Every row gives one point. Two turns around zero, p and q, are shown by what they do to some points. Where does a point land after both, in the order given? Backwards means that the second turn is done in reverse. Each puzzle has new turns, and all numbers are rounded.
In the rows, zero is written as 128.

Turn p:
[ 95 118] -> [121 162]
[135 148] -> [147 119]
[201 121] -> [115  56]
[ 81 125] -> [129 175]
Turn q:
[117 138] -> [130 143]
[82 86] -> [ 67 141]
[161 127] -> [147 101]
[183 115] -> [150  76]
[ 96 174] -> [147 181]
Where do these land?
p, then q: [109 164] -> [163 107]
q, then p: [113 175] -> [165  96]
p, then q: [167  92] -> [ 76 139]
p, then q backwards: [122  81] -> [93 96]

Turn p:
[153 138 123 123 138  80] -> [123 158 159 112 159 126]
[151 182 118  94 122  83] -> [142 179 139  75 151 106]
[118  58 194 147 109 190] -> [ 98  67  99 211 108  95]
[138 131  76 100 119 116] -> [162 146 113 108 160 154]
[111 114 143 205  55 191] -> [185  80 137 197  58 104]
[ 96  94 142 139 155 118] -> [ 86 129 129 155 118 155]
[164 156 112 120 174 118] -> [116 117 152  73 156 135]
[ 94 151 116  96 152 127] -> [111 148  98  93 115 149]
Turn q:
[171 100 167  82  76 122] -> [ 99 115 149  50  90 124]
[146 169 171 114  98 127] -> [140 149 173  98 108  95]
[ 87 118  98 126 194 109] -> [154  86  92 168 173 131]
[ 87 127 129 168 148 167] -> [100 146 119 184 153 111]
[126 129 120 185 173 122] -> [134 117 140 195 136 152]
[189 123 101  61  81 158] -> [116 162 126  31 135 164]
[ 90 131 110 160 125  91] -> [153 122  96 169 102 118]
Where do these land?
p, then q: [180 221 105 101  93 179] -> [165  77 131  30 116 179]
q, then p backwards: [176 121 199 144 102  75] -> [121 175 147 215 148 150]
q, then p backwards: [101  80 104 163 122 172] -> [ 87  78 158  94 149 118]
p, then q: [109  91  98 129 127 122] -> [107 157 137 152 149 144]
p, then q: [123 159 120 140 127 101] -> [138 139 153 104 127 105]
p, then q: [106 132 180 107 103 110] -> [178 142 111 150  98 113]
q, then p: [ 93  94 111 141 206  75] -> [130  69 164 184 160 181]
q, then p: [129 101  84 108 145 157] -> [122 100 104  98 123 171]
p, then q: [135 153 152 119 127 161] -> [138 107  99 106 106 135]

Turn p:
[173 117 225 128 120 112 113 112  86] -> [126 129 164 165 120 106  27 152 114]
[ 90 105 113 111 126 212 134 124 138] -> [111 148 169 108 126 172 159 104 186]
[201 126 104 138 148  91 116 196 102] -> [180 104  70 165 121 172 109 161  87]
[123 129  99 141 151 144 135 101 148] -> [134 140 110 104 119 116 151 129 162]
[149 102 141 110 107 120 145 106 145] -> [117 129 155 139  96 112 134 158 123]
[ 98  96 186 164 126 121 101 147 116] -> [159 119 178 100 155 126  79 117 108]
[128 143 112 154 117 134 160 145 134] -> [123 109 116 124 159 134 150 152 137]
[102 159 115 100 147 103 143 120 148] -> [123 124 112 146 131  92 163  95 126]
[ 88 136  88 116 120 128 133 100 117] -> [ 91 119 114  99 117 123 155  96 134]
[129 166  98 117 117 114  99 127 146] -> [115 161  93 130 135 124 151 116 100]
Turn q:
[ 91 139  77 149 136 115 133 127 108] -> [101 125  75 152 141 110 120 123 105]
[ 88 130 126 150 121 104 111  90 120] -> [124 124 101  98 133 111 121 116  80]
[170  98 127 170 135 103 134 150 119] -> [ 86 155 151 148  97 157 141 135 111]
[157  84 153 165 183 111 104 160 138] -> [101 190 138 113 101 170 145 175 125]
[182 168 162 106 150 105 140 174 157] -> [155 129 150 145  73 172  92 150 172]
[109 112 137 136 107 105 126 163 124] -> [132 133 109 132  94 131 162 116 122]
[113 124 110  92 109 133 151  79 123] -> [117  95 136 111 150  79 116 105 137]
[106 141 110 110  88 165 124  91 169] -> [149  61 131 112 171 114 139 131 124]
[125 113 108 105 124 134  89 123 117] -> [142 137 133 135 139  89 142 152 117]
[125  84 147 162 159  95 111 151 101] -> [101 192 117 116  97 138 149 135 107]
[118 174 134  73 111 200 176 106 149] -> [165  72 138 125 187 126 105  97 195]
[152 169 145 119 113 165 136 122 111] -> [162 123 156 149 154 142 104 102 139]
Where do these land?
q, then p backwards: [ 96  98 169 112 153 119 162 103 136] -> [ 88 121 100 158 135 152 112  82 118]
q, then p: [116 136  90 140  79 149 120 107 134] -> [153  82 127 105  98 126 102 131 145]
p, then q: [143 181 111 165 104 159 140 115 151] -> [123 122  66 144 126 142 106 155 166]
q, then p backwards: [101  92 136 147 177  95 147 155 120] -> [147 148  78 119 115 154 102  80 126]
q, then p: [147 128  98  90 156  82 138 131  95] -> [124 141 120 100 159 107 134 123  62]
q, then p: [179 124 126 158  84 170 127 126 131] -> [146 111 163 125 145 118  80 141 178]
q, then p: [139 131 131 114 120  77 114 142 144] -> [104 123 145 127 133 152 127 150  87]
q, then p backwards: [140 117 120  94 176 111 106 135 136] -> [170 122 141 152 126 140 133  87 145]
q, then p: [125 145 119 131  83 187 129 148 146] -> [167 111 133 121 109 125 121 168 180]
q, then p: [ 93  84 158 145 196  94 113 108 117] -> [ 82 136  99 172 141 137 165  66 107]
q, then p: [130 170 151 112  80 165 113 138  97] -> [140 142 105 132 103 104  85 182 153]

Turn p:
[132 127 127 133 178 157 172 164 128 145 112  86] -> [111 160 146 142 142  70 131 179 131 142 102 137]
[110 135 157 134 146 133 211 137 146 194 125 147] -> [ 79 143 149 115  84  97 157 170 121 163 110  71]
[ 87 111  96  71 169 100  81 113 103  77 145 174] -> [157 116 185 130 180 171 142  62 136 170 156 155]
[ 92  88 164 100 129 122  44 110  68  97 165 137] -> [111 111 158 142 156 203 122  62 186 111 119 175]
[142 126 137 113 102 170  80  80 141  62 169 137] -> [190  74 155 130 107 166  98 108 146  87 129 163]
[162 132 126 117 101 117 181 175 112 137 142 124] -> [126 161 115 171  97  86 158 116 116 114 126 104]
[170 157 126 200  91 117 206  86 139 117  45  91] -> [ 97 131 100 102 124  77  83 181  37  57 152  85]
[133 126 140 176 139 116 129 166 154 118 122 151] -> [120 136 103 123 109 125 115 123  85 157  93 146]
[137  69 102 112 143 107  87 103 133 139 158 131] -> [152 114 126 158 169 194 152 134 139 138 118 125]
[141 123 140  73 137 140  53 124 120 139 107 166] -> [166 152 133 112 149 172  92  90 184 148 125 113]
[125 153  93 139 122 156  62 105  87 134 160 155] -> [152  65 106 110 162 130 126  80 174 125 114 130]
[149 197 145 163 109  95 181 128 171 147 115  63] -> [ 91 125  79 141  82  74 103 191  98 122 183 122]
[ 84 121 112 133  98 134 177 172 161 158  99 101] -> [112 176 111  89 104  99 184 169 112 127 137 137]
Turn q:
[135 179 150 105 183  81  89 138 187 131 117 103] -> [111 125 189  97  93 174 126 118 120 105 201 107]
[112  60 173 131 129 124 170 146 176 161 147 117] -> [ 97 188  97 115 128  88  71 113 131 133 142  84]
[114 171 142 165 126 118 118 157 161  90 102 140] -> [165 127 150  78 123 117 162 134 123 150 170 128]
[141 106 152  99 135 153 120 188 131 151 114 171] -> [112 145  98 107 189 131 132  80 135 109 152 136]
[121 120  50 148 195 158 123 137  61  84 111 156] -> [164  65 102 153  97 104 149  82 116 110 116 219]
[112 110  81 111 141  65 126  95 155 140  93  72] -> [119 162 158 174  62 141 128 136  64 107 137 114]
[194 117  73 147 115 105 151  88 117 126 124 154] -> [112  88 159 149 149  98 118 144  65 131  82 149]
[153 129 147 105  95 148 157  31  86 135 151 208] -> [ 87  39  78 145 171 139 123 163 116 163  68  92]
[ 93 209 131 102 110 158 115 152 129 118 156 146] -> [144 118 130  70 125 184 173 119 174 141 107 127]
[141 136 126 202  92 117 125 199 134 161 164  67] -> [179 198 204 122 145  89 103 119 174 132 110 129]
[ 80 118 195 120  73 135 124  79  85 179 114 115] -> [131 144  86 195 148 152 140 154 169 166 121  52]
[ 88 127 111  97 149 170 155  87 105 139 142  64] -> [ 95 144 102 171  59 154 122 132 167 146  99 149]
[176  71 146 131 108 170 146 129 149 131 126 132] -> [ 93 154 102 127 177  98  88 150 120 141 130 153]
[153 153 109 104 154  91 140 154 121  83 130 107] -> [109 115 164 108  99 112 161 133 126  77 134 150]
[108 115 134 151 115 125  60 140 123  88 131 169] -> [202 106 100 108 153 140 126 146 120 106 152 132]
Where do these land?
q, then p backwards: [134 186  92  91  90 104 117 127 148 171 185 145] -> [115  52 157 139 136 159 119  92 116 136 110 192]
q, then p: [106 171 182  91 115 170 148 104  79 147  81 141] -> [117 111 136 103 124  99 192 212 105 148 105 119]
q, then p: [150 106 120 104 161  90 134 144 176 149 164 142] -> [125 117 158 121 147 158 106  99 166 103 164 169]
p, then q: [146 138 114  96 150 139  80  87  76 154 164  80] -> [139 140 129  83  96 106  52 121 101 135 177 147]
p, then q: [100  96 124  84 138 123 160 144 172 129  92 144] -> [ 87 128 155 116 152 141 160 113 188 139 116 112]
p, then q: [ 64  89  87 178 151  94  89 164 131  71 153 123] -> [105  53  64 146 151 110 132  57 107 156 105 126]
q, then p: [158 127 176  87 119 119 159 123 135  76 121  78] -> [114 151 130 121  81 108 177 109 113 162 153 185]
p, then q: [152 111 191 136 155 139 147 164 146 152 143 111] -> [179 165 147 122 152 135 169 116 121 166 147 114]
q, then p: [157  88  88 111 107 162 172 140 125 135 114 194] -> [107 128 163 100 211 123 136 103 113 157 145  93]
p, then q: [128 155 179 188 121 106 181  96  78 123  68 127] -> [190 128  87 159  67 158 166 153 160  79 140 102]
q, then p backwards: [121  92  81 177 124 158 100 135 132 181 161 103] -> [181 120 157 109 165 144  82 164 136  78 113 145]
q, then p: [ 88  87 163 102 151  98 138  68 149  70 163 121] -> [166 157  79 138 140 131 190 102 133  88 151 190]
q, then p backwards: [161 114 147 103  94 127  74 154 156 105 102 124] -> [113  93  98 112 121 109 124 102 140 117  78  77]
q, then p backwards: [ 92 181  85 194 166 167 103 117 117  83  89 141] -> [ 91 159  89 110 129 136 104 147 198  80 199 152]
p, then q: [162 179  90 177  77 125 119 155 100 173 120 147] -> [129 138 154 166  66 133 134 144  60  95  86 149]
